Each row is a point. The window is the flat piece filled in between its corners: a triangle in 3 columns, a solid with four corners in 4, and so on. A path goes straight from each point to the next, and from the last back to the first. List the points from which the path goes on through the window.
(in the rows, 128 means zero)

Window:
[[153 154 106 133]
 [152  72 102 146]
 [200 120 117  71]
 [ 74 188 137 132]]
Path:
(1): [191 101 132 121]
(2): [160 191 165 103]
(3): [108 149  83 109]
(4): [171 104  86 120]
(5): [228 124 157 120]
(6): [116 116 169 180]
(7): [122 159  81  65]
(8): [117 129  90  98]
(9): [122 180 180 146]
(10): [ 86 146 202 122]
(11): [ 92 215  54 137]
(12): [124 188  65 110]
(13): [129 167 160 119]
(14): [202  65 122 124]
(15): [169 142  62  71]
(16): [157 118  62 101]
Through the window after points: 10

Window:
[[162  49 212 152 126 154]
 [ 66 179 113 130 147 125]
 [170 127  97 176 134 150]
 [ 94  63 245 174 114  44]
 [121  98  71 142 112 161]
 [112 146  62 107 176 114]]
Path:
(1): [108  67 178 190 179  79]
(2): [116 110 159 200 156 132]
(3): [162  85 159  79  82 110]
(4): [111 117 137 129 111 110]
(5): [ 92  98 102 184 154 107]
(6): [118 104  94 166 168 179]
(7): [175  87 119 129  70  94]
(8): [130 134  87 125 123 135]
(9): [ 87 124  91 140 163 133]
(10): [ 33 159 139 157 220 167]
(11): [169 147  90 132  65  95]
(12): [112 173 183  69 105 111]
(13): [ 83  88 105 206 157 126]
(14): [ 89  96  81 224 166 127]
(15): [192 135 122 137 118 153]
(16): [106 121 181 142  66  78]
Through the window after points: 2, 8, 10, 12, 14

Window:
[[122  91 113 116 136 174 209  82  89]
 [ 51  59  99 127 129  79 111 202 115]
 [165 156 100  82  96 163 196 111 120]
 [ 74  75 144 152  99   7 107 137 116]
 [ 85 140 138  86 137 189 159 100 147]
 [ 62 146 157 152 105  46 109 179  48]
 [118 125  86 143  80 181 148  84 110]
 [200 188 110 163 156 161 160  82 103]
 [135 143 145 153 105 191 205 131 142]]
Path:
(1): [136 121 138 128 107 129 115 121 112]
(2): [ 78 155  84 177 194 133 216 115 107]
(3): [112 171 120 130 136  92 241  96 129]
(4): [114 128 130 108 130 187 136 109 120]
(5): [136 119 167 134  65 154 135 111  76]
(6): [104 145  41 155 150 157 188 104 163]
(7): [ 88 158  68  99 128 151 183  98 113]
(8): [165  96 148 131  85 157 151 130 117]
(9): [123  47 130 121 112 124  58 170 131]
(10): [ 17 113  79 135 136  70 194 182  96]
(11): [118 170  67 117 114 138 202  69 125]
(12): [134 109 164 137  96 183 142 133  96]
Through the window after points: 3, 5, 7, 9

Window:
[[181 114 133 137 146  61  66 177  90 197 170  91]
 [ 69  47 121 175 129 178  82 177  88 125  84  56]
 [142 160 149 161 151 129 173  77 173  80 104  48]
 [ 47 102 137 166 103 136 106 192 153  66 111 156]
 [121 192 112 153 164 159 140 128 168 104 106 170]
 [114  31 127 127 143 114 142 134 148  68  92 122]
 [106 102 181 172 166 111 123 149  29 115 127 104]
 [110 219 136 204 165 101 156 185 140 182  78 136]
 [217 139 185 103 156  98 135 179 166 149 164 136]
 [ 99 116 138  83 164 109 153 178 184 117 194 146]
 [109  89 195  84 155  82  48 186 130 147  88 192]
 [160 192  99  77  42 161 123 176 114 141  69  81]]
Path:
(1): [116 139 168 139  83  57 166 111 135 222 140 121]
(2): [151 118 134 165 148 125 122 122 153 187 143 132]
(3): [ 84 157 150 126 124 124 103 206  83  37  54 102]
(4): [106 148 114 126 172 148 112 174 113 109 118 102]
(5): [136  27 186 210  47 109 109 121 105 170  82  94]
(6): [ 85 107 173 115 120 118 147 129 137 165 147 149]
(7): [121 125 107 154 153 117  79 238 162  39 114 125]
(8): [158 146 114 105 122 145  81 196 107 115  95 100]
Through the window after points: 4, 6, 8

Window:
[[157 151  59 122 133 168 188 150 140 116 167  91  38  73]
 [ 48 147 108 219 136 159 180  78  91 116 196 182 187 123]
 [137 133  99 142 176 139 172 174  83  70 129  72 109 140]
 [189 105 169  69 207  83 126 179 117 104 134 186 131 165]
 [126  49  96  91  88 101 162 103 141  91 111  86  90  86]
 [125 157  98  89 173  32 222  88 121 176  91  96 140  50]
 [183  59 116 142  47  99 148 193 117 177 146 137  72 173]
 [ 89  50 153 146 177 163 171 153 159 181  93 155 168  72]
 [140 108 124 156 118 112 214 145 192  52 112 194 131 102]
 [145 208 154 221 147 132 114  72 153 151 169  99  68 161]
 [ 56 187 167 174 140 103  62 139 120 210 121 151 128 178]
 [208 185 166 136  62  83  99 177  73 172 114 152 121 133]
 [ 92 104 192  50 212 138 211 103 160 154  95 122 110 140]
 [ 55  71 194 148  89  73 161 127 144 126 165  88  27  56]]
Path:
(1): [112 107 109 163 147 109 179 140  76 137  87 165  77 156]
(2): [132 122 105 166 145 129 136 118  88 125 123 145  55 103]
(3): [140 128 201  83 124  93 175 179 212 158 143  80 143 131]
(4): [118 111 121 137 122 116 178 152 161 121 158 117 131 133]
(5): [146 125 171 129 156 122 151  93  70 174  78 160  33 111]
(6): [154 126 155 109 176  68 190 152  47 122   7 171  78 112]
(7): [ 67 117 131 132 110 158 132 127 197 162 227 107 155 132]
(8): [107 110 150 146  91 109 172 131 164 130 145 111 130  90]
(9): [111 143  99 158 162 130 159 116  98 152 112 151  81 142]
(10): [107  70 106 161 159 110 192  89 129 144  70 188  58  75]
(11): [145 161 124 115 123 139 165 175 158 113 174  90 138 115]
(12): [131 162 151 152 121 127 129 127 165 152 173 103  91 115]
(13): [ 95 126 119 158 156 103 151 122  93 142  99 142  90 138]
(14): [134 110 135 156 145 125 163 145  61 116  93 165  87 139]
(15): [117 112 139 122 103 126 153 147 212 140 189  96 109  98]
(16): [150 153 132 118 124 127 119 135 157 138 166  97 162 120]
Through the window after points: 4, 10, 12

Window (14 x 14):
[[124 138  78 134 135 120 198 172  78 162  72 191 165 109]
 [144 153 178 141  93  90 123  59 173 123 144 214 179 140]
 [ 82  34 185 109 169  87 117 128 167  63 144 133 118  82]
 [162 133  65 119 121 175 142 154 172 179 111 191 173 129]
 [ 62  95 175  74 176 117  87  63 120 100 156 116  92 113]
 [157 115 116 128  80 130 200 140 145 214  92 136 138 132]
 [154 155 106 171 159 106 162 161 126 176 160 145 126  92]
 [133  78 187  73 161  58  73  83 128  77 169  91 193 105]
 [209 145 249 101 229  97 110  41 170 107 112 178 113 162]
 [183  87  94 190 137 140 129 131  69 139  98 141 106  98]
 [132 135 111 156 124  76  75 190 108 127  75 111 112 101]
 [158 142 183 104  97 149 164 135 152 119 174 185 169 207]
 [127 141 115 215 141 170 153 175 108 201  67 143 181 112]
 [157 132 133 131  96 166 146 192  91 195 104 177 142  57]]
Path:
(1): [160  63 182 148 157  56 140 118  84 217 157 164 150 133]
(2): [118  54 154 125 131 107 106 173  78 170 136 182 148 140]
(3): [145 166 117 125 113 142 168 112 168 132 127 139 150 111]
(4): [187 141 137 117 120 156 169 126 151 129 107 133 134 115]
(5): [109  98 125 149 108  93 149 147 116 220 105 161 157 127]
(6): [114  75 156 113 188 103  71 146  89 179 146 198 130 163]
(7): [165 148 140 130 119 141 185 132 159 115 114 114 140  99]
(8): [155 161 109 144 135 161 139 123 122 139 100 148 153 103]
(9): [156  89 131 137 116  84 139 174 123 202 120 190 153 160]
(10): [118 102 137 158 119  72 131 130 104 174 154 167 144 159]
(11): [183 157 121  81 144 212 127 101 212  90  83 173 167  62]
(12): [140 176 149  96 151 182 131  90 195  57 106 151 144 117]
Through the window after points: 4, 10

Window (14 x 14):
[[ 86 191  85 133  75 119 121 203 113 113 121 101 122 144]
 [ 59 103 150 135 123  65 105 108 136 106 127 137 118 108]
 [ 80 166 140 121 130 104 137 122 162 131 130 179 131 120]
 [ 93 120 107 129 129  91 112 138 184 120 136 131 175 102]
 [168 121  83 139 150 164  94 120 136 169 132  88  89 174]
 [140 120 117 151 152 156 160 104 127 117 137  81 119 130]
 [162 107  55 103 159 169 125 117  96 134 156 113  91 123]
 [152 106 122  79 155 170 115 125 110 123 142  93 128 170]
 [134 164 120 127 110 124 124 249 134  97 104 105  75 118]
 [148  67  84 127 133 153 156 123 129 128 122 126 108 178]
 [175  96 123 128  90 164 124 127 119 142 156 112 109 132]
 [120 109  93 142 150 203 103 141 106 157 111 121 133 132]
 [ 94 145 145 155 146  51 127 164 113 121 148 161 161 121]
 [ 72 149 142 114 117  39 143 143 137 157  88 140 161  87]]
Path:
(1): [142 102 111 124 118 153 123 129 119 106 110 117 122 149]
(2): [ 92 137  84 131 189 126 133 150 150 216 174 129 108 145]
(3): [100  87 100 111 123 145 138 149 146 176 142 105 120 128]
(4): [145 128 106 131 132 126 114 137 125 111 123 135 118 149]
(5): [127 154  95 131  84 130 128 126 157  88  93 127 122 110]
(6): [ 93 133 113 126 146 119 120 175 102 168 144 114 130 148]
(7): [ 87 147 123 103 132 118 139 162 136 149 136 118 114 126]
(8): [153 127  89 178 101 121 117 111 124  92 102 132 147 144]
(9): [152 163 115 160 137 149  89 143 132 102 102 157 179 160]
(10): [ 84 132 125 104 122  97 142 152 138 144 150 112  89  98]
(11): [ 94 101 120 114 123 148 147 220 159 123 175  80  89 122]
(12): [164 151 102 138 132 122 112 103 104 120  93 137 128 128]
Through the window after points: 1, 5, 7, 11
